Each row of a before or after table is a point. One or more steps were done to the points. Then noise was added and the rows were shuffled. The steps act on how far a point lies along the listed directions, d1 being the first. Write out the steps. A step turns or swaps two directions, mirrors them in a line or flattens them onto one, adds a multiple of one to another, or multiplies one. Angles are multiples of 10 degrees, from the lower direction toward the higher: turns from -170 to 170, lines from 10 to 170 but not 90. Use the fewest steps. Two steps may share a direction if one is a turn and the other turns, adds or multiplies; they go together, in the order done. Otherwise the lowest direction goes first.

Directions:
(1): -51  13  -54
(2): -13  -74  -6
(3): -54  5  52
Before (8 x 3)
2  41  -48
-20  17  75
79  8  29
-79  14  13
26  6  5
-2  -21  7
-8  -13  9
8  -33  -46
After (8 x 3)
-35  -7  -25
-38  23  -99
-65  54  23
2  -37  100
-30  0  -14
40  -24  18
66  38  20
96  -83  53
Steps: turn d1 and d2 by -70 degrees; multiply d1 by 2.5

Directions:
(1): -79  -18  -8  30
(2): -15  39  76  5
(3): -31  8  -5  -80
(4): -8  74  -41  14
Before (10 x 4)
24  62  -30  -1
25  -35  53  76
36  2  2  -3
-26  -34  59  45
7  40  37  -9
20  -55  64  8
19  -85  81  99
21  37  -50  0
-36  3  17  -48
21  28  -55  24
After (10 x 4)
-3  62  11  32
38  -61  6  74
-27  -1  14  26
-11  -10  -18  -58
-33  55  -20  21
-31  -8  -44  5
-19  58  3  20
4  -84  19  17
45  -63  -19  15
72  -108  19  82
Steps: turn d1 and d2 by -160 degrees

Directions:
(1): -36  -22  82  -50  -57  5  -2  -24
(2): -87  -31  -44  41  -26  21  38  -13
Before (8 x 8)
40  14  -4  -15  30  1  -16  28
11  23  -62  65  43  7  -5  38
-85  -54  19  -14  -47  11  30  -7
-43  -12  23  6  -32  -1  9  -16
78  34  -19  -8  36  -4  -25  2
-27  -17  76  -73  -93  20  -14  -30
60  42  8  -6  36  -9  -19  17
-29  -59  97  -39  -52  14  -8  -41
After (8 x 8)
58  32  -37  5  32  1  -13  -4
51  42  -4  7  26  -8  -17  21
-23  -4  26  -1  -20  -2  0  -16
24  -1  100  -93  -79  2  -35  -29
26  6  -10  -5  20  -2  -8  28
-22  -1  -78  79  35  20  7  36
-60  -46  40  -30  -37  4  17  -5
19  -38  124  -64  -51  7  -29  -31
Steps: add -0.5 times d1 to d2

Directions:
(1): 3  -67  6  -19  -15  44  23  -28  73  -43  -70
(2): 23  19  -27  11  -45  -31  -53  54  98  17  20
(3): 66  -5  -50  -16  14  -79  57  -28  3  40  -37
Before (13 x 11)
18  -37  -2  -29  -9  6  31  -47  -1  -3  -6
-6  -52  18  -27  39  30  66  -62  -24  -5  -59
39  9  -32  2  -42  -43  -11  20  44  22  28
24  76  -43  31  -2  -39  -50  45  -13  27  54
7  73  24  43  -3  -36  -67  81  -10  52  66
23  -31  15  -25  32  9  69  -53  -28  -20  -49
28  37  -23  11  35  -43  38  -26  -57  39  5
26  -39  -25  -35  -12  -4  3  -28  86  2  -62
12  49  -31  6  -48  -59  -75  81  63  43  38
21  18  -52  3  -31  -44  -64  20  75  27  20
11  42  -29  -4  -16  -54  -57  41  54  31  18
-3  83  13  32  -33  -28  -104  74  -23  20  120
31  -26  6  -32  41  -23  59  -42  -40  30  -28
After (13 x 11)
43  -19  -2  -34  43  -40  69  -44  -47  41  -29
14  33  -31  -8  -20  -53  -53  38  66  28  9
40  41  -34  11  36  -59  38  -25  -52  48  5
-5  -45  15  -27  47  21  73  -65  -40  2  -53
47  2  -35  -2  -43  -45  -5  16  53  20  18
14  39  -32  2  -55  -52  -73  79  86  37  23
-9  78  18  35  -45  -13  -119  86  3  9  122
28  -24  10  -27  37  -2  75  -57  -41  -12  -47
21  -35  -5  -31  -5  1  37  -50  -9  1  -5
6  71  25  44  -12  -30  -76  88  13  47  66
29  71  -46  30  -10  -38  -55  51  8  24  50
25  8  -53  -2  -32  -43  -58  14  85  25  8
30  -45  -27  -41  -5  -7  18  -40  77  3  -71
Steps: turn d1 and d2 by -10 degrees; multiply d3 by 1.3
